Rows are points. To make a cloud, some directions were put in groups of two or more. Within a group, all points are equally far from the middle, so they leave a hole (a ring in 2 directions, a hollow ball in 3). The other directions are filled evenly. Then the cloud was stretched, turned, moved and blurred a little. How many holes are there, and how many directions does each take, smallest first?

Cloud, 20 rows:
[[  4  10  17]
 [-23 -29 -72]
 [ 15 -29  28]
 [-30 -25  -4]
 [-13 -36 -51]
 [-16  16 -21]
 [-26   0  17]
 [-51   1 -31]
 [-21  35 -11]
 [ -6 -27   4]
 [-19  -8   9]
 [ 35  -3  -6]
 [ -9  21  35]
 [  3  12  68]
 [-16 -45  25]
 [-15  28  13]
 [-52  27   5]
 [-65  16  -2]
 [ 38  17   5]
 [-67 -34 -25]]
Holes: 0

Cloud, 49 rows:
[[ -4  11  50  12  17  17]
 [  1 -51  -8 -22 -25  20]
 [ 25  32 -47   2 -14  66]
 [-25   9 -17 -40 -19   3]
 [ 32 -17 -60  16  15  49]
 [ 58  -8  -1  11   6  25]
 [ 15  19 -16 -20   8  72]
 [-19 -14 -16 -45 -30   1]
 [ 14 -32 -43  -7  10  61]
 [ -5  29  41   3  20  29]
 [-38  26   4  -2 -38   4]
 [  1  -5 -10 -28  24  -2]
 [ -4  18   6   9 -50 -41]
 [  2 -17 -41  38 -15  -9]
 [-21  37 -23  37 -17  29]
 [-18  20  -4   6 -47 -28]
 [ 49  27  13  33 -17  30]
 [ 10  21 -38  24  22 -20]
 [ 46  19 -17  44  24  31]
 [ 16  -3 -26  -7  19  76]
 [ -1  11 -41  60  34  28]
 [-17  23 -26   9 -35 -19]
 [ 48  28  -6  13 -14 -40]
 [ 26 -17 -11 -20  28  30]
 [ 32 -39 -34  12 -30  23]
 [ 20  -7 -56  39   9  57]
 [ 21  16 -48  -3 -52   3]
 [ 29 -27 -64   6 -10  29]
 [ -8  34 -14  20 -50  -2]
 [-11 -48 -11 -22 -17  19]
 [-17 -20  -4  49 -12 -15]
 [ -8 -33  29 -18 -27 -24]
 [ -7  -1 -18 -13   5  75]
 [ 35 -15 -44   1  24  56]
 [-31  -8 -13 -21 -23 -16]
 [ 53  53  -9   2 -14  33]
 [ 13   3   8  24 -34 -49]
 [  7  59  33   5 -19 -32]
 [ 10   3  24  31  -3 -48]
 [ 35  61 -35   6  -9  14]
 [ 22  -2 -66  20   0   6]
 [-34  23  -9 -22 -26   5]
 [ 49  48 -20  -9  -9  46]
 [ -3  62 -27  23   1  16]
 [ 20  69   1  15  -7 -16]
 [  9  15  46 -37 -52  18]
 [-24   5  13  58 -16  15]
 [-14  26  17  38  42  20]
 [  7 -29 -31 -50 -37  14]]
Holes: 3 (2, 2, 2)

Cloud:
[[ -6  52 -12 -45   6  -1  -2  50]
 [ 15  -2  33 -14 -23  52   0  15]
 [ 33 -23 -39  -3 -38  15 -18 -18]
 [-26  -5   2  -8   0 -23   3 -78]
 [  6 -20 -12  41 -40 -30   1   6]
 [-16   7  45 -15 -35  18 -17  44]
 [-36 -36  24  29   3 -48 -45  29]
 [-37 -15  62  21   2  -2  -2  42]
 [ -4  57   5  10   4  -5  36 -29]
 [-33 -12  32 -21 -49 -20 -42   0]
 [ -3 -18   6  -2  -9  45  25  60]
 [  2  72  -4   6   4 -19   9  24]
 [-15 -13 -27  17 -12 -36  30  56]
 [ -2  30  17 -58  22  19  -8  49]
 [-41 -21  22  21 -41 -45 -47 -13]
 [-11 -26 -46   9 -21  23  14  22]
 [ -1  53  30  -6   0  31 -21  -8]
 [-19   4  34  13 -37 -19  12 -48]
 [-62  -1 -10   3   5   3  13   3]
 [-42  32  65 -41  24 -15   8  38]
 [-26 -40  11  50 -27 -48 -26  10]
 [-31  62  23   8  23 -47  10 -26]
 [ 21  26  25  -7   4 -37  -4  32]
 [ 28   0 -22 -33   8 -12  -4 -24]
 [-31 -22  29 -23 -13   2   6 -66]
 [ -1   5  50  -4  42 -14 -33  11]
 [ 12 -28 -12 -29  44  28 -12  -5]
 [-17 -15  57  -9  47  16  31  23]
 [ 16 -27  -2 -49 -15 -40 -20   9]
 [-19  18  45 -36  20  47  38   4]
 [-17  19  37 -22   3 -47  47   0]
 [-32  -6 -17  20 -22  27  14   6]
 [-12 -21  27 -33 -18  49   3 -38]
 [-27  15  20  -5  12  28  16  82]
 [-20  24  -1 -51  24  33  36  37]
 [-34 -59  31 -31 -15  -2  10 -21]
 [ 10  15  -6 -19 -34  30 -33   1]
 [ 13 -36  35  39   1  16 -31   5]
 [-33  64  11  26   0 -19  21  16]
 [-17 -71  20 -45 -29  -5 -25  15]
 [-54 -35  20 -17 -16   0  12 -15]
 [ 21  28 -10 -33 -36 -40  -3 -45]
 [-20  21 -28   2 -50 -20 -35  18]
 [-21  64  45   1  12  12 -20 -35]
 [ -6 -20  54 -13 -43 -19 -27  -6]
 [-57  19  -5  50 -21 -29 -17  21]
 [-20 -59  13 -48 -43 -35 -15 -12]
 [ -1  12 -11  59 -22 -30  -5  15]
 [ 29  49   7 -22 -17 -39  19 -13]
 [-25 -39   1   1 -57 -34  -8 -36]
 [ 35  -9  17  37  15  37 -33 -19]
 [-56  18  35  -3  30 -33  20 -28]
 [-47   5  -9  61 -28 -27 -14  -2]
 [-33 -22  40 -56   2 -13  24 -26]
 [ -8  51   0  -9 -38 -53 -26 -14]
 [  0   4   6  17   0 -43 -12  65]
 [ -8 -30   0  71   5 -19 -12  20]
 [-73  -8  -5  14  19   1 -11  -6]
 [-19  15 -21  -5  41  16 -27  28]
 [  8 -39 -33 -46  13  18   4  26]
 [-41  67  17   8  30  -9  20  -7]
 [-29 -19 -52  19 -31 -41 -14  25]
 [-46 -54  24 -26  21  22 -18  -4]
 [  3 -26  45 -17  -2 -11  43  -8]
 [-17   2 -22  24  42   1   0  58]
 [  8  42 -15  17  -2 -39 -31  -1]
 [  5 -56  24  -4 -35   6  -7  51]
 [-10  10  55 -30 -14  12 -39  -7]
 [ 24  -5  52  -9 -11 -16  -1 -32]
 [-19 -24   4 -23   3 -47 -14 -42]
 [-20 -27  32 -50  -4 -25 -30  54]
 [-17 -13  20  -2  59  57  23  14]
 [-26  22  82  12  21  -3  -1   6]
 [-74  11   2   0  19 -13 -10  13]
 [-19 -47 -12 -14 -25 -50 -22 -27]]
Holes: 2 (3, 4)

Cloud, 108 rows:
[[ 49 -38  30  25  47 -36  15  -3   8]
 [ 19  25   6 -26  14   3  45  63 -14]
 [-50   7  31 -47 -23 -13   8  -2 -16]
 [ 13  86  -3  15  37  39  -3  13 -11]
 [  3  34   3 -11  34 -29 -58 -31 -55]
 [ 43 -20   0  27   5 -31  56  38 -14]
 [ 30  29  18  20 -36  35  52  -3 -11]
 [ 64 -14  48  13   0 -56  50  17  49]
 [ 19  39 -24 -12  36 -54  19  35 -17]
 [ -7 -13 -13  52 -18 -40  59  -4 -49]
 [  9  31 -27 -34  24 -36  36 -12 -23]
 [ 15  81  34  -3 -12 -22   7  15  10]
 [  5  29  16  52  20  33  19  -7 -10]
 [ 43  37  13   6  28   4 -27   9  20]
 [ 61  32 -41  -8  28 -43 -10  -3  15]
 [ 17  -9 -32   0  21   3  -5 -22  10]
 [ 48  -9  20 -37  19 -33  17  34  12]
 [-16 -30   2  -5   8 -13 -43 -88  12]
 [ -4  24 -68 -28  -5 -14 -11 -37 -38]
 [ 46 -22  23   3  37   4  51   9 -12]
 [ 19 -79 -47   0  -6 -26  52   7   1]
 [ 49  24   5  -4 -18  26  -7  45  13]
 [ -2 -21  20 -37 -44  21  21  12 -46]
 [ 30  30  41  -7  21  20 -11 -56 -25]
 [ 36 -23 -29   1  -9  -4  -3  23  14]
 [ 23  -8   1  18 -42  28 -30  10  19]
 [-53   8  15 -15  31  -5  23 -25 -32]
 [-21  -4  16  24   0 -11  53  17  19]
 [ -6  71  28   4  -9 -41  29  21 -14]
 [ 32  38  14 -30  42 -32  -2   7 -18]
 [-24  11   6  20 -20 -26 -34 -59 -15]
 [  7 -10  -8  -2  22   2 -36 -58 -21]
 [-44 -15  61  12   0 -18  20 -46 -22]
 [-28 -15  52  -7 -38  -7  19 -17   2]
 [ 20 -11  25  15 -12 -15  18 -25 -67]
 [ 12  43  13 -13  39 -24 -45 -38 -45]
 [  0 -38 -50 -17   0 -48  23 -53  -9]
 [ 35 -37   0 -29 -11 -61  20 -36  -7]
 [ 58   7 -16 -27  14 -27   9 -61  14]
 [-12  20  36 -31  29  12   5  28 -41]
 [ 21   4  79   0   7 -54  31 -36  -9]
 [ 50  -9   4  13  47  -1   7 -33 -27]
 [-25  20  -3 -26  13  52  -5  12 -33]
 [ 19  -5  20 -24 -35   0 -27 -27 -19]
 [-11 -45  28  15 -15  24 -48 -87  -5]
 [ 27  46  37 -22 -10  12   6 -26 -30]
 [ 31  49  -9 -35  30 -34  78 -38  -3]
 [-21  -6 -35 -29 -14  26  17   2 -57]
 [ 63 -18 -11 -18  14  -5  11  -2  10]
 [ 10   4   1  39 -11 -42  52 -39 -45]
 [ 17 -11 -60 -18   2 -16  16 -51 -11]
 [ 51 -31  47 -11   1 -29  53 -32 -25]
 [-22  27  21 -44  25 -16   9   2  -7]
 [ 44 -20  19   5 -10 -61  57 -37 -38]
 [-10   1  -2   1  17  28 -10 -12  40]
 [ 34  29 -30 -10  26  32   8 -39 -16]
 [ -1  30 -19 -21  18 -62 -19  41  14]
 [ 34  18 -27 -16  24  -8 -64 -18  11]
 [ 23  45 -28   9 -34 -37  61   3 -10]
 [ -7  25 -28   9  -8  35  40  30  -2]
 [  0 -22  27  19 -49  10 -13 -10  -9]
 [ 65 -16   9  14  20   8 -21  34 -27]
 [-10  45  25  25  26 -57  17  40 -20]
 [  8  18  63   4  -6 -44  58 -19 -12]
 [ 23  -3  30 -25   5 -29 -20 -67  22]
 [  5  -1   2  -8  14  12 -19  23   9]
 [ 32  11  20 -41   5  -9  10 -24   0]
 [-29 -24  48 -17  28   7  26 -28   2]
 [ 29  -3 -49   4   0 -24 -23  21  -3]
 [-18 -17  23 -11 -59 -32 -14  26 -17]
 [ -5  24  32 -42  30  -9   2  -4  12]
 [  1   6 -36 -34   8 -17  15  -6  -8]
 [ 18  51  30  18   0 -44  57  -9 -55]
 [  4 -12  48  31 -13  -6  41 -38 -31]
 [ 34 -16  38  -7  31  22 -14 -56  11]
 [ 11   8 -50  35 -18  19   7 -10   4]
 [ 29  33 -10  61   8  27  49 -33 -10]
 [  5  23 -25   9   9 -53 -16  31   0]
 [ 47  13 -55 -14  23 -29  -3 -28   4]
 [  3 -26  45 -43   4 -35   1 -21  17]
 [-25   8 -38  61  -6 -48  50 -48 -55]
 [ 26  39  34  43  40   6  51  -2   3]
 [ 47  45 -52 -25  17   7  18  -6  -7]
 [  5  21  25   2  39  42   9  11  -9]
 [ 32 -35 -47   4 -15   4  40  29  -3]
 [-39  29   7   9 -30 -26  61   4 -10]
 [ 21  30 -17  29 -18  15 -21  18 -19]
 [ -1  22  33  -8 -30  58  -8 -37 -28]
 [ 12  13  27 -15  27  48 -47 -28 -11]
 [ 27  20 -48  23  57 -16   9 -67 -16]
 [ 52  -5  36 -22  -6  -6  10 -41 -10]
 [ 42  40 -14   4 -32 -39   0  -3 -62]
 [ 49  -1  18 -17 -23 -16  18 -19 -41]
 [ 13  -3  35  25 -17  26  33 -41 -49]
 [ 21 -18  -9 -29 -41 -37 -18  -8 -42]
 [ 11  45   5 -17  27  27   4 -22 -49]
 [  2  36  -3   8  32   6 -12 -11  32]
 [ 34  59 -16  34  21   7  54   1  -8]
 [ 49  10  28  24  32 -13   4  41 -25]
 [ 21  65  22  -2 -30  -5   5  11 -18]
 [  6 -26   9  -1  -2  -2  25 -54 -31]
 [-39  19  30  -9  58 -16  56 -23 -15]
 [ 22  31   8  -5  37  33   5  21 -38]
 [ 10 -20  -7 -38   1 -21  37  -1 -12]
 [-30   1 -10 -33   5 -12  -6 -56  20]
 [  1 -26  29   9  -7  16  47  44  17]
 [  0 -14 -31   3  26  -6  17 -17   2]
 [ 15  46 -19 -20  23  49  17   5 -39]]
Holes: 1 (2)
